Rows are points. Each copy is the shape, with its points in the same order, stretched, turned, moved and blurred by noise. Is it also mirrored, or only turned?

Shape (8 x 3):
|  0.043 |  0.046 |  0.053 |
| -0.028 | -0.064 | -0.054 |
|  0.019 |  0.014 | -0.012 |
|  0.041 | -0.043 | -0.037 |
| -0.037 |  0.040 | -0.007 |
| -0.031 | -0.045 |  0.020 |
|  0.043 |  0.026 |  0.021 |
| -0.001 | -0.055 | -0.013 |
Copy 1 (8 x 3):
| -0.025 |  0.037 | -0.035 |
|  0.057 | -0.051 |  0.044 |
|  0.000 | -0.018 | -0.024 |
|  0.073 | -0.018 | -0.016 |
| -0.040 | -0.041 |  0.013 |
|  0.039 | -0.004 |  0.063 |
| -0.005 |  0.010 | -0.038 |
|  0.057 | -0.011 |  0.034 |
Copy 1 is: only turned
Copy 2 (8 x 3):
|  0.069 |  0.013 | -0.002 |
| -0.102 | -0.026 |  0.036 |
| -0.004 | -0.015 | -0.017 |
| -0.042 | -0.067 |  0.023 |
| -0.008 |  0.042 | -0.032 |
| -0.049 |  0.022 |  0.059 |
|  0.048 | -0.007 |  0.007 |
| -0.053 | -0.024 |  0.054 |
Copy 2 is: only turned

Shape (6 x 3):
| -0.042 | -0.020 |  0.075 |
|  0.003 | -0.022 | -0.040 |
|  0.043 | -0.006 |  0.006 |
|  0.032 | -0.010 | -0.037 |
|  0.016 |  0.048 | -0.010 |
|  0.024 | -0.019 |  0.012 |
Copy 1 (6 x 3):
|  0.025 |  0.079 | -0.074 |
| -0.044 | -0.047 | -0.001 |
|  0.034 | -0.060 | -0.025 |
| -0.025 | -0.068 |  0.009 |
|  0.008 | -0.016 |  0.068 |
|  0.011 | -0.038 | -0.035 |
Copy 1 is: mirrored
Copy 2 (6 x 3):
| -0.069 | -0.096 |  0.018 |
|  0.043 | -0.004 | -0.030 |
| -0.019 |  0.030 | -0.040 |
|  0.030 |  0.033 | -0.038 |
| -0.001 |  0.046 |  0.031 |
| -0.018 | -0.004 | -0.036 |
Copy 2 is: mirrored

Shape (8 x 4):
|  0.009 |  0.080 |  0.032 |  0.028 |
|  0.015 | -0.006 | -0.008 | -0.005 |
|  0.030 | -0.022 |  0.007 | -0.059 |
|  0.005 | -0.064 | -0.001 |  0.020 |
|  0.001 | -0.081 |  0.014 | -0.054 |
|  0.012 | -0.074 | -0.026 | -0.011 |
|  0.005 |  0.076 | -0.018 |  0.020 |
|  0.072 | -0.027 | -0.003 |  0.017 |
Copy 1 (8 x 4):
| -0.004 |  0.032 |  0.046 | -0.081 |
|  0.000 | -0.002 | -0.009 | -0.017 |
|  0.047 | -0.018 | -0.009 | -0.021 |
| -0.038 | -0.063 | -0.021 |  0.010 |
|  0.016 | -0.066 | -0.066 |  0.013 |
| -0.015 | -0.049 | -0.036 |  0.029 |
| -0.015 |  0.069 |  0.032 | -0.043 |
|  0.017 | -0.057 |  0.051 | -0.010 |
Copy 1 is: only turned
Copy 2 (8 x 4):
| -0.047 | -0.011 |  0.034 |  0.071 |
|  0.019 |  0.026 |  0.007 |  0.001 |
|  0.063 |  0.024 |  0.039 | -0.015 |
|  0.026 |  0.008 | -0.035 | -0.042 |
|  0.074 |  0.010 |  0.015 | -0.073 |
|  0.054 |  0.041 | -0.028 | -0.046 |
| -0.047 |  0.038 |  0.019 |  0.063 |
|  0.063 |  0.011 | -0.034 |  0.022 |
Copy 2 is: only turned
Copy 3 (8 x 4):
|  0.018 |  0.066 |  0.040 |  0.001 |
|  0.003 |  0.009 | -0.005 | -0.003 |
|  0.007 | -0.001 | -0.029 | -0.043 |
| -0.037 | -0.017 | -0.037 |  0.039 |
| -0.045 | -0.042 | -0.050 | -0.033 |
| -0.020 | -0.044 | -0.035 |  0.017 |
|  0.052 |  0.032 |  0.055 | -0.007 |
|  0.028 |  0.004 | -0.036 |  0.032 |
Copy 3 is: mirrored
Copy 4 (8 x 4):
| -0.041 |  0.073 |  0.020 |  0.057 |
|  0.012 | -0.013 | -0.006 |  0.009 |
| -0.003 | -0.032 | -0.035 | -0.049 |
|  0.075 | -0.028 |  0.004 | -0.005 |
|  0.047 | -0.065 | -0.006 | -0.079 |
|  0.064 | -0.065 | -0.013 | -0.022 |
| -0.043 |  0.029 |  0.017 |  0.075 |
|  0.042 |  0.016 | -0.064 |  0.020 |
Copy 4 is: only turned

Shape (9 x 6):
| -0.020 |  0.010 | -0.037 |  0.008 |  0.004 | -0.041 |
| -0.068 | -0.022 |  0.064 |  0.004 |  0.032 | -0.047 |
|  0.078 |  0.015 |  0.010 |  0.037 |  0.002 |  0.012 |
|  0.010 |  0.018 | -0.048 |  0.037 |  0.005 | -0.016 |
|  0.012 | -0.009 | -0.017 |  0.000 | -0.034 | -0.014 |
|  0.023 |  0.023 |  0.003 |  0.024 |  0.006 |  0.041 |
|  0.068 |  0.016 |  0.003 | -0.003 |  0.026 |  0.008 |
| -0.052 | -0.030 |  0.033 | -0.027 |  0.038 | -0.015 |
| -0.053 | -0.062 |  0.011 |  0.012 |  0.034 | -0.029 |
Copy 1 (9 x 6):
|  0.045 | -0.012 | -0.016 |  0.017 |  0.018 | -0.031 |
|  0.101 | -0.020 | -0.035 | -0.039 |  0.027 |  0.079 |
| -0.052 |  0.035 |  0.058 | -0.031 |  0.096 | -0.018 |
|  0.009 |  0.019 | -0.011 |  0.019 |  0.050 | -0.048 |
| -0.002 | -0.008 |  0.032 |  0.014 | -0.006 | -0.001 |
| -0.041 |  0.064 |  0.015 | -0.056 |  0.044 | -0.012 |
| -0.051 |  0.001 |  0.035 | -0.039 |  0.083 | -0.045 |
|  0.033 | -0.032 | -0.062 | -0.031 |  0.008 |  0.049 |
|  0.033 | -0.024 | -0.076 |  0.017 |  0.025 |  0.074 |
Copy 1 is: mirrored
Copy 2 (9 x 6):
|  0.015 |  0.042 |  0.057 | -0.006 | -0.038 |  0.000 |
|  0.052 |  0.015 |  0.069 | -0.061 |  0.084 | -0.047 |
| -0.015 |  0.044 | -0.027 |  0.075 |  0.043 |  0.050 |
|  0.002 |  0.069 |  0.024 |  0.021 | -0.033 |  0.023 |
| -0.023 |  0.006 |  0.010 |  0.018 | -0.011 | -0.015 |
|  0.007 |  0.034 | -0.036 |  0.013 |  0.020 |  0.040 |
|  0.026 |  0.011 | -0.021 |  0.061 |  0.036 |  0.057 |
|  0.067 | -0.010 |  0.029 | -0.043 |  0.048 | -0.050 |
|  0.047 |  0.048 |  0.040 | -0.033 |  0.039 | -0.074 |
Copy 2 is: only turned
